Every row gives one point. Each copy is the shape, with its points in the same order, turned, moved and blurred by noise. Some copies are also mirrored. Which?

Shape (6 x 2):
-20 -40

44 -33

-25 -37

-33 -33

37 9

-23 16
Copy 1:
33 14

43 -47

34 18

23 20

6 -55

-22 0
Copy 1 is: mirrored
Copy 2 (6 x 2):
-45 -37

17 -43

-47 -32

-55 -18

22 -9

-29 18
Copy 2 is: only turned
Copy 3 (6 x 2):
33 -5

6 49

31 -10

27 -20

-37 28

-22 -34
Copy 3 is: only turned

Shape, 8 rows:
-8 -30

-11 19

22 33

-48 -26

-35 -37

-8 -24

15 53

-10 7
Copy 1:
-29 -15

8 20

41 2

-50 21

-50 2

-22 -12

50 18

-1 10
Copy 1 is: only turned
Copy 2, 8 rows:
21 -14

-15 24

-49 6

37 22

50 6

13 -4

-60 16

-7 14
Copy 2 is: mirrored

Shape, 8 rows:
3 -10 -9

-11 -3 -21

14 -25 18

-16 28 -4

-8 -24 -18

51 3 -23

-20 -10 34

-20 30 -19
Copy 1, 8 rows:
4 -15 -4

9 4 -11

-4 -22 32

-8 27 -12

22 -10 -3

-33 -43 -20

8 18 42

-2 26 -26
Copy 1 is: mirrored
Copy 2 (8 x 3):
10 4 -10

-3 16 1

13 -28 -20

3 10 33

-5 11 -21

60 12 -15

-15 -38 8

1 23 32
Copy 2 is: only turned

Shape (8 x 3):
9 21 13

-38 19 -2

26 -3 -7

19 6 -6

9 13 15

14 17 -16

-54 -5 16

22 19 -14
Copy 1, 8 rows:
-6 19 7

-33 2 -24

24 20 -11

14 19 -9

-3 11 6

7 29 -17

-36 -33 -19

11 35 -11
Copy 1 is: only turned
Copy 2 (8 x 3):
-10 14 26

-35 11 -16

16 -11 24

4 -7 21

-2 13 23

-8 -18 20

-19 34 -36

-4 -18 28
Copy 2 is: mirrored
Copy 3 (8 x 3):
-14 -11 21

3 -46 -6

-9 19 -1

-5 8 4

-16 -10 14

7 5 8

-21 -60 -28

8 10 14
Copy 3 is: mirrored
Copy 4 (8 x 3):
5 28 27

-31 -6 27

28 15 6

19 16 16

1 28 22

22 7 29

-54 3 6

24 13 30
Copy 4 is: mirrored

Shape, 9 rows:
18 -33 25 35

10 2 36 28

-23 -9 10 -16

-19 6 -4 19

-16 30 -26 27

-27 18 -17 -10

-22 33 -15 35

26 -35 6 -38

-1 0 3 -24
Copy 1:
31 54 -9 1

36 20 -19 -17

-12 1 9 -5

28 -1 12 11

42 -27 8 33

0 -34 10 16

49 -23 15 19

-39 31 -29 17

-15 0 -14 8
Copy 1 is: mirrored
Copy 2:
-60 -24 5 25

-33 -38 -4 13

-1 -1 21 -7

-22 -5 -15 -12

-11 6 -43 -20

7 15 -9 -21

-15 -6 -46 -29

-11 18 40 42

4 10 11 11
Copy 2 is: mirrored
Copy 3:
-7 2 -23 46

27 13 -26 24

13 -22 -3 -19

6 6 -36 -21

2 25 -41 -37

4 -5 -12 -47

16 29 -48 -39

-9 -12 45 19

10 -5 10 -19
Copy 3 is: mirrored
Copy 4:
9 -35 25 34

7 -6 7 47

22 8 -13 -6

-12 13 11 8

-43 23 8 2

-17 24 -16 -18

-40 33 13 15

29 -46 -32 -13

10 -2 -28 -7
Copy 4 is: only turned

Shape, 7 rows:
-1 30 1 -16

-1 -55 35 28

-8 24 20 12

-12 27 -12 17

-32 23 4 -19

-9 45 -7 -18

4 6 -16 7
Copy 1:
15 -7 -31 3

-50 17 37 -20

-12 5 -20 20

-3 -26 -17 23

-8 -17 -46 -7

21 -16 -45 11

6 -22 1 3
Copy 1 is: only turned
Copy 2:
-13 6 20 -18

44 13 -19 60

5 -9 30 7

-8 -27 11 -8

16 2 24 -31

-18 -4 27 -31

-7 -9 -9 -1
Copy 2 is: only turned
Copy 3, 7 rows:
-14 16 -22 1

8 -60 32 -16

-27 -13 -19 0

-5 -4 -34 23

-2 3 -48 -19

-16 29 -41 -1

6 5 -9 16
Copy 3 is: only turned
Copy 4:
-27 4 4 -5

45 -56 -19 25

-30 -14 3 22

-10 6 28 26

-23 21 -14 17

-39 13 16 3

1 -7 25 3
Copy 4 is: only turned

Shape, 10 rows:
0 36 26 12 -15 -6

14 10 -34 1 35 31

-12 11 30 25 -25 0

-33 -13 -44 -19 15 16

11 2 10 33 3 -26

17 22 32 -23 -59 -13

-1 11 34 -13 -7 -5

21 -16 30 -11 -30 0

-18 14 -33 -1 -5 32

16 12 1 7 0 -33
Copy 1:
-28 30 0 -35 -5 6

10 9 21 20 -20 -46

-25 38 -22 -19 1 17

30 -18 -29 10 -2 -37

-18 25 13 2 27 17

-54 -15 -10 -49 -13 26

-7 6 -1 -29 -14 24

-39 -15 -7 -7 -18 33

-4 2 -18 -3 -14 -50

-17 2 25 -12 25 6
Copy 1 is: only turned
Copy 2 (10 x 6):
-9 16 -4 -21 9 -41

5 8 -26 22 23 34

6 19 6 -17 -19 -40

-6 -34 -8 32 -15 30

-27 42 -7 -7 -18 -13

-16 -4 38 -60 7 -30

-13 9 27 -5 10 -30

-4 21 48 -25 -4 -7

17 -23 -22 2 -2 15

-41 24 -1 -14 -2 -6
Copy 2 is: mirrored
Copy 3 (10 x 6):
7 1 -26 -35 -28 -12

-26 -21 -17 24 -9 45

-8 1 -6 -37 -13 -30

-28 -23 -29 43 29 0

-1 20 9 1 -34 -12

50 -36 -16 -36 -19 -35

23 -2 -14 -27 3 -4

29 -22 19 -24 0 -13

-32 -38 -32 9 0 1

20 5 -10 12 -32 -9
Copy 3 is: only turned

Shape, 11 rows:
16 20 21 9 9 5

10 10 -21 -9 16 2

15 -20 19 -15 -8 13

-22 -36 24 -21 -22 0

-8 19 13 -6 12 -14

-16 3 -60 8 -7 12

-21 -30 -7 -1 7 -8

9 2 -15 13 -1 11

-2 14 5 1 -12 -34

4 7 26 4 -7 -50

39 12 -1 12 -51 6
Copy 1 (11 x 6):
1 -4 7 6 4 25

-8 12 -26 -16 3 4

-3 13 25 -19 26 3

8 25 39 1 31 -29

21 9 -1 10 -1 6

-46 22 -33 -3 -9 -21

-2 8 -1 7 18 -36

-23 -4 -3 -6 -2 -2

14 3 9 -2 -31 -7

34 -5 19 3 -32 -10

-37 15 33 -22 -33 27
Copy 1 is: only turned
Copy 2 (11 x 6):
7 4 4 7 -24 -17

-10 28 -15 -3 -1 -3

10 0 15 -19 -13 24

12 -25 7 -49 7 25

13 1 -11 -11 4 -29

-58 20 -37 -18 13 5

5 -8 -32 -29 4 16

-19 8 -13 -2 -11 7

4 -14 -2 3 23 -16

28 -19 1 13 26 -14

-35 -8 39 18 2 16
Copy 2 is: mirrored
Copy 3:
-24 0 -14 7 19 12

1 3 4 -1 17 -20

6 -23 -5 38 10 8

9 -37 -3 37 -33 10

-12 -5 -18 -11 -6 1

6 22 51 4 -5 -32

-8 -17 6 24 -23 -27

-11 10 16 18 14 -8

1 22 -20 3 -19 4

-8 20 -44 16 -26 7

12 39 9 38 18 34
Copy 3 is: mirrored
Copy 4:
20 -11 10 8 24 -1

4 11 -12 -28 15 13

-18 -9 23 3 -8 15

-20 15 22 22 -37 9

26 20 7 -4 10 -2

-10 15 -59 -27 -8 1

-21 32 -8 9 -3 6

-6 -8 -23 -5 13 -3

17 16 9 -11 -4 -31

18 23 31 2 3 -40

-4 -47 -2 -13 -11 -29
Copy 4 is: only turned

Shape, 13 rows:
23 0 6 31 -12 -13 11 7

-21 -12 -18 -7 29 6 11 -4

-9 -32 -12 -5 -11 -24 -13 29

-23 21 -2 -16 29 -27 -14 3

-30 -6 -2 -14 12 -38 17 -12

-36 24 -7 24 -11 -4 -31 16

-24 21 21 -14 6 -33 7 33

27 5 -27 -3 15 -34 -40 33

25 23 0 4 -22 -2 -28 -20

-20 -24 9 8 -22 21 15 -16

-17 -31 33 29 -15 15 -23 15

8 -17 21 29 0 2 -4 -11

19 -38 11 21 -8 13 -26 23
Copy 1 (13 x 8):
10 -21 4 -7 14 6 -25 -18

-24 2 -5 30 -4 4 23 10

28 0 10 41 -12 19 -4 7

-5 13 14 19 3 -20 2 40

8 -26 14 32 10 -12 28 28

14 22 0 18 -11 -44 -21 -1

16 -15 -15 16 1 -19 -14 51

5 13 44 17 -19 17 -42 26

14 6 35 -38 -16 -9 -5 -4

18 -9 -16 6 -11 0 34 -29

42 28 -23 10 12 5 -1 -27

15 4 0 -9 24 6 6 -19

26 25 -7 6 -2 33 -18 -22
Copy 1 is: only turned
Copy 2:
26 14 9 -31 -6 28 -21 -19

-20 12 9 4 6 -19 2 -9

-9 26 30 15 -34 16 -31 -12

6 -16 19 10 -12 -37 -26 -23

-18 -4 5 -4 -32 -22 -7 -41

-12 -24 32 -9 7 6 -60 -6

8 -5 -11 6 -29 -21 -53 -26

39 22 58 8 -23 -14 -36 3

37 -32 31 -15 -12 23 -7 4

-26 -5 -8 -5 -2 39 3 -11

-5 1 9 19 17 54 -35 -25

15 3 11 -8 15 33 -6 -31

17 26 25 19 7 50 -20 -7
Copy 2 is: mirrored
Copy 3, 13 rows:
31 -8 -14 4 5 -1 11 -12

-23 13 6 -2 -26 0 -17 22

7 42 2 4 -17 19 -12 -24

-24 6 36 8 -4 31 11 9

-26 18 3 13 -32 19 29 5

-22 0 -2 6 29 38 -20 -18

-17 -2 25 -16 -15 40 22 -27

33 38 41 4 17 26 -5 3

9 -4 19 34 33 -14 5 -15

-20 -2 -29 20 -21 -21 -14 -24

7 -13 -20 27 -20 21 -39 -39

17 -18 -13 33 -15 -2 -8 -9

35 8 -2 23 -13 3 -41 -29
Copy 3 is: only turned
Copy 4, 13 rows:
24 -1 7 -14 -13 -36 -20 7

-6 -26 -4 18 26 -30 32 -3

-12 11 28 34 6 -22 -18 -3

-9 -30 -39 25 4 -15 1 -16

-3 -45 -3 40 -11 -27 7 -7

-30 -11 -8 -13 -4 -18 -16 -52

10 -39 -11 28 1 5 -26 -14

-15 22 -31 30 17 -31 -41 2

-11 16 -26 -22 -36 -21 -6 12

7 -9 28 -7 -17 -11 37 -6

19 24 26 -2 -10 -12 7 -43

28 7 -1 -7 -18 -41 13 -17

17 42 19 2 4 -20 -1 -12
Copy 4 is: only turned

Shape:
-48 -19 -23 1 9 -3 -11 -51

3 -2 0 -4 -4 23 0 25

26 0 13 3 6 16 -21 0

-23 -10 -25 -6 6 10 -18 -32

-9 0 -7 -39 8 -4 0 -21

0 25 11 -1 2 6 -20 32

10 27 24 8 1 1 -2 5

-8 7 -23 13 18 8 7 -31

1 9 22 -3 7 -12 -11 -3

13 -14 17 -11 15 7 -6 34

14 -9 -11 7 -14 -14 -1 31

13 27 19 -5 -34 -2 -13 7

8 8 13 25 -23 5 -11 8

-14 1 -33 0 27 -3 -28 -40
Copy 1:
9 -53 13 -19 -36 -28 4 24

13 5 9 5 14 11 2 -24

8 -5 15 29 20 22 10 6

7 -47 13 -7 -19 -1 0 11

-18 -24 11 -5 0 -4 -28 12

-15 15 27 13 6 18 14 -24

-5 25 26 23 0 9 6 8

20 -25 17 21 -32 -6 -13 10

-17 4 20 18 6 -5 10 13

-3 3 10 20 38 -3 7 -21

-8 7 -22 17 5 4 12 -23

-16 27 5 2 1 32 11 12

9 19 1 12 -5 17 27 4

-5 -60 19 18 -29 -1 -1 14
Copy 1 is: only turned
Copy 2 (14 x 8):
3 -12 -39 4 49 -29 19 -45

13 -11 -8 -16 -12 14 -4 12

23 -12 -2 -1 -3 -22 -19 16

4 -3 -35 -5 38 -20 1 -31

-14 -1 -8 12 39 7 -6 -6

-6 1 4 -16 -10 -5 17 35

13 0 25 -6 7 -13 15 23

23 18 -18 -5 29 -11 11 -22

0 -6 11 15 12 -21 9 12

6 -17 -9 15 -19 7 0 26

0 -9 12 -2 -36 8 0 -11

-1 -13 35 -22 4 -19 3 15

16 -14 15 -21 -14 -18 7 -1

2 20 -36 7 31 -34 2 -31
Copy 2 is: mirrored
Copy 3:
-23 33 -21 -4 -39 -2 9 -39

-8 -4 8 18 30 -3 -22 4

-28 0 31 20 6 -13 -6 17

-28 35 -5 8 -15 0 1 -24

7 40 22 4 -7 -1 -12 -16

-6 -1 12 11 28 11 0 32

3 -16 30 14 4 4 13 19

-24 3 19 0 -16 14 4 -34

3 3 20 2 -8 -8 5 20

-5 -5 17 1 17 -13 -36 26

-11 -5 15 -14 40 -22 -6 4

8 2 26 26 29 -14 26 16

-13 -17 9 18 20 -15 19 8

-42 35 10 -9 -25 14 9 -19
Copy 3 is: only turned

Shape (12 x 9):
17 22 19 26 -41 15 -16 -4 31

-22 2 13 5 29 -4 41 2 10

-19 -3 -2 0 20 -9 15 20 15

-8 7 20 28 24 -3 16 6 -4

5 0 21 -14 1 18 6 19 -20

-32 -29 -18 -6 16 -9 14 3 -26

-2 -16 -6 -6 26 -29 -2 0 -9

17 -2 16 -32 -13 3 6 -8 4

0 38 26 7 -8 8 -37 15 30

-2 18 18 -33 -30 -10 9 -6 -24

3 6 -28 -14 17 -19 7 30 -28

0 28 -1 9 1 18 -14 -16 17
Copy 1:
60 21 -6 -8 9 11 -14 9 -28

-20 11 -16 -6 1 -8 -41 -14 23

-16 28 -12 18 16 -3 -31 8 27

-18 14 -7 4 3 16 -21 -18 1

17 1 -8 1 5 13 7 -3 38

-40 12 14 3 18 -17 7 8 33

-20 14 15 34 -1 -13 -7 6 20

32 3 -4 10 -6 -21 -2 8 27

43 53 -35 20 9 18 -3 3 -12

32 13 -2 12 15 -32 12 -25 31

-23 -6 -3 43 35 -8 7 7 28

14 18 -33 1 1 -6 2 11 -19
Copy 1 is: mirrored
Copy 2, 12 rows:
-37 3 0 -43 -2 -24 -21 -26 35

-14 17 -6 -7 13 -12 18 6 -49

-8 11 -17 1 -4 12 21 6 -27

-14 3 6 -21 11 -5 21 -20 -33

-20 31 29 5 25 7 14 -8 2

24 18 0 36 -6 9 14 -13 -31

21 -5 -2 7 12 16 8 1 -22

-6 23 10 -2 30 -2 -16 18 12

-23 14 -18 -49 8 7 14 -22 33

-10 34 0 7 49 9 -29 -15 3

-8 -9 -9 36 22 29 22 -13 -10

-4 2 -18 -20 17 -28 14 -19 17
Copy 2 is: only turned
Copy 3 (12 x 9):
42 -28 -11 13 -7 -25 -16 -32 -13

-16 -2 22 -6 -39 36 -16 -4 3

-27 -2 19 -16 -21 11 -4 -13 -5

10 0 31 -2 -47 10 -2 -5 -3

-13 -27 7 15 -28 -6 11 13 17

-42 13 13 -17 -26 3 -9 37 -14

-16 12 25 -34 -17 -7 2 18 14

-3 -25 -11 -5 -1 -7 -7 9 35

23 -16 -9 -3 -17 -21 26 -44 -6

-11 9 -23 22 -14 -14 -7 7 37

-35 17 40 4 1 -9 18 17 4

27 -8 -5 -1 -2 8 13 -8 -14
Copy 3 is: mirrored
Copy 4, 12 rows:
4 -26 -34 -43 16 4 -35 28 -5

2 -10 10 -8 -36 -30 19 0 15

-19 6 -2 -13 -12 -23 17 -3 13

11 2 7 -13 -23 -8 -10 -1 27

0 -1 34 -12 12 2 1 7 -10

-30 14 15 31 -20 -4 18 8 7

-11 7 -2 19 5 -3 20 -7 27

2 -28 5 -5 25 -1 17 15 -12

3 0 -19 -38 37 -28 -33 12 10

-16 -42 24 10 27 -10 -9 11 -8

-29 8 13 12 7 0 6 -39 1

12 -4 -30 -7 7 -21 -24 10 -8
Copy 4 is: mirrored
